Each row is a point. Before rounding, the points of a table are all equally far from one centre. They may lie mostly on one side of it. Where is the centre, to within rounding?
(in the rows, 128 means zero)

Points, 10 rows:
[[131  91  70]
 [147 113  47]
 [131 135  57]
 [114 117  84]
 [152  92  57]
 [144 107  49]
 [146  89  61]
 [157  86 110]
 [151  96  54]
 [115 117  77]]
Centre: [155 120  87]

Points (9 x 6):
[[151  77  61  71 161 132]
 [185 128 106 191 196 169]
 [209  65 115 137 135 117]
 [168  39  77 171 146 124]
 [121  70 122 165 146  77]
 [157 112 124  82 199 113]
 [ 86 111 107 126 129  80]
 [120  65 130  89 208 156]
 [209  57 112 138 142 127]]
Centre: [135 106 109 138 144 156]

Points:
[[137  54 164 145 121 135 210 145 126]
 [ 27 110 126 187 112 107 178 132 120]
 [104 125 125 164 139  79 138  52 122]
 [ 28  67  88 142  90  87 138  95  79]
 [ 87  74 126 136 133 210 109  85 132]
 [ 36  93 108  86 135 141 145 129 128]
 [101  52 112 176 158  77 174  77  90]
 [ 49  55 166 120 129 132 169 114 122]
 [ 66  86 170  93 122 162 167 108 104]
 [ 32  78 108 101 122 113 135 170 113]
 [ 49  28 117 117 124 131 142 102 139]
 [ 37  81 159 170 101  95 165 124 126]
 [115  42 119 146  58 107 165 139 169]
 [ 46  86 101 162  83 122 154 110 176]
 [ 83  54 147 140 124  62 181 118 122]
 [ 78  39 105 143 117  72 148 104 156]]
Centre: [111  91 106 152 108 134 140 126  97]

Points:
[[132 214 129 174 122 154 175  41 115 164  75 131]
 [147 150 194 191 124 133 215 109  93 160  69 125]
 [122 134 172 175 207 153 178 132 101  91  97 108]
 [118 149 171 187  90 181 153  58  68 116  86 105]
 [109 180 156 171 196 164 149  56 109 160  64  97]
 [134 164 156 193 148 205 179  94 133 188  59 104]
 [134 189 142 200 101 132 161 118  91 160  92  71]
 [ 96 163 168 180 148 140 146  78  89 140  99 192]
 [133 155 157 151 142 143 146  68  62 182  50 136]
 [125 188 181 208 148 132 126  31 137 150  75 118]
 [109 153 132 197  99 163  90  43 159 102  75 131]
 [ 90 159 167 172 194 103 171  97 144 151  47 135]
 [130 105 144 224 141 139 139 109 107 166  76 148]
 [167 130 105 127 153 127 133  48 111 165 108 129]
 [ 99 210 166 194 101 180 120  72 129  97  55 151]
 [ 94 152 187 182 159 175 156  61  73 114  68 135]
 [148 188 131 141 183 151 193 113  76 152  93 126]
 [137 195 147 171 154 105 185  41 137 157 109 129]]
Centre: [142 155 156 150 131 147 145 102 138 119  78 122]

Points:
[[144  82 119  94 164  67 143 150 153 143 168 231 101 171 110 118 130  62]
 [177  76 116 175 122 100 108 144 186  94 246 171 102 123 136 117 142  93]
 [172  63 110 122 195 104 196 104 148 125 172 193  81 158  98  93 139  90]
 [121  87 106 169 154 101 131  80 157 115 215 177  73 149 123 151  51  16]
 [136  86 137 136 189 113 224 103 173 141 191 138  83 162 115 105  99  77]
 [195 138 104 103 133  66 124 101 160 118 154 175 120 142  88  80 108  50]
 [ 85 132  71 142 169 103 174 167 160 128 202 162  51 141 100 122 128  91]
 [155 103  92  97 131  90 165 168 173  74 218 182  42 146 157  86 111 125]
 [132  56 118 151 191  71 205  89 147 114 179 154  61 181 136 155  74  97]
 [143  83 150 131 183 117 193 132 174  65 234 202  87 144  75 120  49  68]
 [140 133  97 159 159 106 127  86 200  85 169 192  22 133 125 138 105  82]
 [155 204 120  61 128  66 138 121 147  86 196 247  94 127 125 139 108 117]
 [152 114  92 116 110  90 148 167 201 151 176 194 118 143 130 145 114 104]
 [182 112 117 130 101 143 161 142 132 146 179 160  90 138  66 118 112  57]
 [146 117 104 112 100 139 140 110 207  99 167 153  82 139 120 148 109  73]
 [115  68  40 146 106  82 141 173 132 102 199 226 103  87 155  98 118 104]
 [ 82 114  90 120  97 114 129 135 176 152 193 174  92 146  90  83 126  86]
 [169  98  97 150 127  95 151 130 192  50 197 225  77 122 115 109 114  58]
 [191 151  77 106 143  75 191 130 140 126 165 172  77 150  94 155 119 107]
 [155 141 119  91 145  75 113  56 178 138 195 222 119 149 129 125 135  71]
 [169  55 102 136 133 154 100  94 150  94 207 194  89 164 105 133 133  86]
 [133  86  90 120 201 134 114 167 173  81 183 205  74 175 122 118 121 116]
 [112  78 135 154 145 102 111 128 195  95 202 164  59 143  94 169 142 108]
 [159 105  79 143 165  61 199 110 146 117 249 208  93 145 106 132 134 159]]
Centre: [122 122 144 142 151 101 140 112 101  97 183 180 114 109 139 115  82 121]

Points:
[[112 146 156 178 150 150 208 188 179  67  83 109 100 107 154 170 120 117
   99 158 197 124 110  65]
 [ 98 121 141 177 148 130 175 157 164  92 102  56 143  88 121 166 151 131
  102 114 176 182 131  80]
 [115 144 159 101 115  93 187 190 129 165 120 164 119 115 140 190  74 130
   85 101 218 176  85  78]
 [175 150 158 165 108 123 200 176 169 127 100 133 111 172 142 217 117 139
  126 148 148 157 110 159]
 [121 112 152 124 129 120 208 172 174  84 150 145 144 126 183 112  85 147
  155 125 205 154  75 102]
 [136 185 124 170 169 169 228 149 138 116 159 116 120  85 129 180 126 132
  163 162 193 174  78  69]
 [ 69 148 153 131 102 123 219 241 120 126 133 124 132 133 129 160 127 210
   96 187 198 168  40  51]
 [114 154 109 128 101 147 235 188 159 140 112 126  96 124 145 169 130 106
  125 131 230 158  92  69]
 [136 162 150 154 127 131 244 193  96  99  73 118 133 120 111 141 149 148
  126 103 247 177 113  38]
 [120 153  82 141  94  84 213 188 143 144 116 159 122 124 132 164  94 139
  145  97 179 173  77 117]
 [144 180 132 121 135 101 233 167 130  77 165 101 109 152 103 169  97 184
  101 111 214 163  62  69]
 [138 160 130 145 138 102 214 162 147  86 184 121  78 163 175 211 118 126
  132 159 159 141  63  95]
 [ 94 110 128 162 166 183 200 131 148 118 105 111 141 184 157 133 140 135
  134 132 206 132 113  87]
 [137 176 119 110  96 186 213 188 176  95 135  96 116 165 155 172 159 143
  120 147 204 163  46 102]
 [ 63 141 126 133 116 122 202 176 193 118 155 152 113 109 194 158 114 157
  130 135 195 167  57 104]
 [133 158 129 104 151 130 186 203 136  77 153 147  87 123 131 172  93 198
   91 162 211 137  60  19]
 [ 57 139 119 152 163 154 196 174 158 133 136 135  98 124 162 137 138 141
  122 170 229 178  98 136]
 [ 89 140 134 132 194 119 230 220 140  74 126 136 124 135 137 153 120 178
  162 133 213 195  61  67]
 [122 165 118 161 158 144 190 193 142 130 137  97 150 146 163 100 158 109
  136 121 163 230  95  74]
 [ 86 186 144 155 143 118 223 165 166  95 161 139  98  98 167 126 180 167
  113 109 220 178  78  44]
 [152 194 133 193 143 116 194 193 127  91 166  98 111 116 112 150 115 134
   89 165 198 185  51 103]
 [100 189 154 163 172  85 209 180 147  89 148  83 115 138 151 202 116 148
  108 149 196 191  85 115]
 [106 199 180  95 112 130 207 147 163  57 145 123  70 127 173 175  98 186
  160  89 191 157 123  71]
 [ 82 142  92 136 160 153 242 202 139  62 132 127 128 177 124 130 121 176
  113 116 176 155 105 106]
 [124 180 127 172 128 147 195 210 135 100 158 153  80 110 202 159 108 176
  103 103 228 193  75 108]
 [161 148 148 105 108 157 185 180 115  53 178  95 110 110 198 166 130 146
  140 107 205 212  76 129]
 [ 95 172 133 155 176 114 214 200 133 103 135 119  89 161 132 170 142 121
  132 101 232 125  94  69]
 [114 144 175 117 136 108 181 128 143 114 168 109 108  85 130 134  98 213
  136 131 249 181  86  73]
 [178 185 133 152 142 135 189 192 121 114 150 145 149 141 167 155  89 124
  163 137 211 172 118  77]]
Centre: [117 151 170 129 125 141 172 164  96 107 109 137  99 126 139 149 146 170
 123 133 149 165  83  91]

Points:
[[117 125 125  64 101 172  88  64  49 206  94 168 194 170  67 124  74 104
   71 158 119 160 146 149]
 [155 172 104  81 139 168  44  64 105 164 124 147 129 191  89 124 102  98
   69 150 174 102 128 104]
 [187 145 115  78  29 183 133  77 132 191  56 128 154 178  57 141 117  99
  152 113 172 165 109  88]
 [ 96 140  96  76 107 195 131  82 104 209 112 147 199 193 149 142 141  66
   87 197 167 171  95  88]
 [104 158 183  86  77 200  90  61 144 201 121 133 158 173  87 183 150  78
   58 163 181 142 152  70]
 [ 72 169 110  99  63 173  73  93 167 197 133 140 169 148 129 103  61 120
   97 127 156 121  88  91]
 [143 153 113  28  80 171 135  84 106 193 118 113 212 141 130 186 127  69
   51 123 148  94 108 120]
 [119 169 146 111  82 212 143  77 120 128  66 130 193 186  98 132  91 156
  173  83 173 142 133 130]
 [124 139  69 131  81 224 104 163 100 247 115  97 180 153 118 134 125 145
  129 164 123 129 153 143]
 [107 164 101  64  50 173  87  83 163 201 142 103 158 203 138 175 140 121
   62  85 132 108 156 106]
 [ 92 157  78 117 143 192 112  59 136 195 115 169 174 201  99 124  80 149
  107 134 177  94 121  94]
 [125 132 104 106 156 195 158  56 143 161  87 152 167 204  55 136 101  75
   60 165 155  93  88  82]
 [111 138  51 101 111 162  92  89 121 219 107 125 141 151 120 146 129  69
   66 159 155 174  96  69]
 [ 87 140 105 102  79 219  72  89  92 190  79 135 185 184 122 139  89 134
   36 176 173 135 127 136]
 [147  86  75  92 101 200 158  93  61 153 114 191 197 178 123 181 120 123
  102 181  97 123 165 115]
 [124 116 131  58 149 145 125  67  84 200 111 101 175 152  84 171  72  99
   61 139 166 122  94 152]
 [114 178 118  91  81 187  92  20 114 174  91 165 198 146 103 137 114 120
  115 153 178 122 102 122]
 [129 171 122  70 120 138  97  88 138 223 148 120 168 182 121 182 125 115
   42 182 124 140 111 118]
 [162 187 139 133  61 173  86  82 103 181  94 195 146 172  59 155 125  66
   94 123 144 127  97 155]
 [ 91 152  59 122 124 162  75  87 138 218 141 115 182 118  97 180 137 100
   83 185 132 155 139 122]
 [154 194 105 123  55 161 128 121 122 233  86 116 142 141  82 134 129 179
   98 158 148 150  99 133]
 [ 92  74 110  94  70 192 164  40  29 143 149 147 168 165 106 147  60 110
   99 162 180 137 179 130]
 [ 97 180 117  65  57 182  95  36 114 223 105 134 168 158 118 111  90 150
  111 139 144 132 152  87]
 [103 102  53  98 120 177 140  50  86 158 138 172 141 167  94 148 106  77
   93 176  83 151 134 168]
 [108 121  66  19  85 189 157  69 117 176 126 138 187 131 141 161 127 126
   51 134 139 109 154 112]
 [ 51 172  82  99 132 158 150  38  93 155 109  68 150 148  86 181  78  84
   94 163 144 120 105 152]
 [ 89 159 128 110  64 151  84  45 118 218  74 156 214 164  84 131 150  83
   68 118 133 144 107 133]
 [167 102 125 101  87 151 108  64  81 191  81 155 173 197 111 103 165 126
   96 161 219 103 124 163]
 [ 91 194 113  88  98 127  63  58  96 219 132 135 217 192 121 116 126 115
   95 159 125 114 117 110]]
Centre: [104 134 117 106  73 139 144 131 115 148 116 117 164 178  79 128 118  89
 109 153 151 118 163 116]

Points, 28 rows:
[[150 160  99 194 121 153 143 147  60  88  87 140  88 187 188 181 148  89
  114 126 156 167 103 112]
 [122 139 155 195 136 131 120 146  19 114  82 183 135 211 183 183 133 114
  143 143 139 122 116 108]
 [ 94 200 152 174 161 166 163 131  50 110  92 163 146 147 189 172 110 102
  157 152 155 159  53 112]
 [121 151 167 210 160 166 117 108  73 117 115 202 189 134 208 147 152  85
  162 145 163 162  73 108]
 [100 219 169 187 157 159 153 113  57 102  83 180 134 114 157 127 109  91
  177 157 123 170 108 139]
 [167 151 149 183 149 119 143 117  39  88 105 164 114 171 121 164 108  83
  138 129 178 153  99  85]
 [144 162 135 184 148 149  81 107  60 119 112 211 168 134 182 162 134 149
  145 141 162 194 112 126]
 [110 218 161 178 186 143 165 142  25  92 132 159 139 129 172 150 102 103
  119 131 137 103 135 135]
 [128 170 151 153 155 177  94 115  59 123 128 195 127 131 182 151 113  80
  117 162 187 159  70 127]
 [102 165 133 153 152 174 151 172  56 149  90 216 158 182 158 131 146  75
  181 167 146 157 103 137]
 [157 160 151 222 173 165 124  94  39 110  97 160 147 129 167 135  95  75
  131 155 156 146  87 116]
 [119 121 122 164 129 185 128 127  23  92  91 220 125 154 171 141 109  70
  167 137 140 146  88 107]
 [113 184 175 162 206 137 117 148  34 124 116 177 118 165 142 172 136  89
  146 178 137 169 106 113]
 [ 75 175 118 152 188 153 136 147  67  72  97 192 140 187 198 168 162 100
  167 137 149 176 132 137]
 [ 95 199 135 198 161 150  93 124  87 102  83 193 141 162 183 169 115 116
  128 134 173 160 107 118]
 [102 178 153 210 174 140 156 166  16 112  81 175 159 179 168 101 115 101
  137 170 108 146 103 129]
 [137 142 137 166 136 151 120 134  17 106 100 200 144 178 143 138 132 120
  162 175 143 199  79 135]
 [ 93 160 113 185 149 177 128 131  45 114 116 221 135 173 153  97 137 115
  168 149 146 199 100  90]
 [105 188 142 234 170 115 115 135  36 142 127 170 154 144 173 140 109 155
  147 139 140 135  79 122]
 [122 189 161 165 136 139  96 173   7 133  80 186 126 153 168 111 168  74
  138 154 159 159 101 125]
 [ 92 175 131 192 105 181  93 145  60 132  93 124 130 177 167 152 121 128
  150 167 164 149  94 144]
 [139 166 134 175 134 172 129 141  66  96 121 174 171 189 182 137 113  83
  208 127 166 181 126 129]
 [ 85 174 189 206 165 151 130 146  29 105 100 180 139 120 145 179 133  76
  128 140 149 120  98 100]
 [104 179 125 216 177 166 153 149  30 116  94 184 149 119 203 102 125  99
  144 158 140 183  77 113]
 [ 73 156 152 191 157 160 149 153  31 129 111 170 104 184 191 163 114  94
  170 153 110 170  81 159]
 [135 203 160 150 169 167 121  97  48 112  90 177 102 150 167 140 132  95
  163 168 132 187 147  93]
 [106 180 159 130 172 162 113  94  31 118 134 178 156 155 181 159 145  68
  194 142 142 153  70 122]
 [101 186 153 175 124 118 137 111  47 102 124 209 192 182 210 178 149 110
  137 127 111 140  90 109]]
Centre: [110 133 138 153 144 132 141 130  78 128 118 145 140 137 167 123 147 104
 129 117 121 150 118 122]

Points, 28 rows:
[[184 123 111 135  20 145  47 127 150  95 102 140 124 144  90  52 117 157
  137 131  78 141 179 125]
 [109 105 111 151  86 124  40 100  83 149 160 111 122 139 135 111 140 202
  133 164  94 147 177  75]
 [163 127  74 142  90  95  62 146 143 102 170 138 146 151 133 108 146 193
  132 125  87 150 190 106]
 [141  73 128 139  65 155  77 130 135 113  87 110 109 108 135  66 128 189
  176 147  90 124 167  85]
 [149 114 107 162  38 113  57  95 130  86 128 122  78 143  94  73 130 164
  133 126  77 171 174  97]
 [166 142 103 109  49 132  97 103 132 137 100 121 131 110 136  93 132 198
  141 109 117 180 204  95]
 [139  93 108 146  69 153  77 138 113 108  94 104  91 153 147  61 136 152
  165 148  75 125 161  56]
 [151  87  82 191 108 106  67 115 144 158 113 113 128 135 102  68 127 209
  125 161 104 153 179 123]
 [130 123  85 162  67 129  53 103 121 110 172  58 124 125 106  87 148 185
  143 140 120 146 149  73]
 [109  75  86 154  83 103  46 115 138 174 153 133  84 125 108  83 104 178
  105 123  59 175 181 124]
 [160  54 107 152 103 164  74 115 114 153 100 126 122 127 161  67 130 186
   81 131  67 154 158  85]
 [135  88 124 139  68 132  62 104 171 113 125  98 149  93  96  53 175 191
  155 132  63 151 185 143]
 [140 135  92  87  63 122  81 110 140 138 136 107 103 176  78 108 125 249
  153 139  83 117 143  81]
 [125  89 122  63 108 137  37 106 149  94 152 106 134 148 101  84 138 193
  176 158 103 199 140 131]
 [166 121  97 152 103 149  64 120 128 107 111 134 134 128 146  61 101 195
  148 132 130 157 198 103]
 [131 129  79 141  20 149  59 124 141 136 145 136 142 138 124  38 122 159
  149 122  76 147 180  89]
 [203 112  73  88 106  90  50 114 137 112 131 114 139 129 108  71 141 143
  146  98 114 127 175 103]
 [191 112  85 122  81 126 112  99 163 129 128 110  99 165 153  87 142 164
  124 112  96 199 191  98]
 [185  74  79 162  91 135  94 114 131 106 118 129 148 108 123  75 122 192
  152  92  83 134 156 102]
 [147  92 119 129  88 139  39 108 163 111 131 167  96 131 132  63 111 210
  139 141 105 142 177 108]
 [136 113  89 157  69 120  77 112 151 104 112 124 143 126 113  69 167 199
  162 133  94 172 202 119]
 [156 136  92 152  97 123  66 121  98  62 146  99 109 123 115  71 134 205
  118 167 119 133 154 123]
 [176  99  93 119  80 128  52 130 138 150  73 147 133 137 153  65 137 174
  154 141  99 142 193 104]
 [128 109  37 109  92 117  92 100  94 124 127 125 138 132 113  83 115 198
  137 137 119 155 182  75]
 [196 155  68 138  54 123  90 115 159 120 118 123 135 135 124 128 144 165
  150 140  91 142 187  79]
 [172  57  81 138  84 136  55 122 127 145  86 165 119 125 128  92 113 170
  107 132  78  98 146  92]
 [135 142  94 147  94 130  86  87  82 130 145 116  98  80 122  59 129 147
  109 125 116 131 173  65]
 [139  93  80 111  61 108  31 128 108 160 106 123 174 122  98  55 181 152
  118 109  81 128 150 103]]
Centre: [135 128 112 111 105 153  86 119 134 141 127 108 125 141  98  98 128 150
 119 134  77 142 142 126]
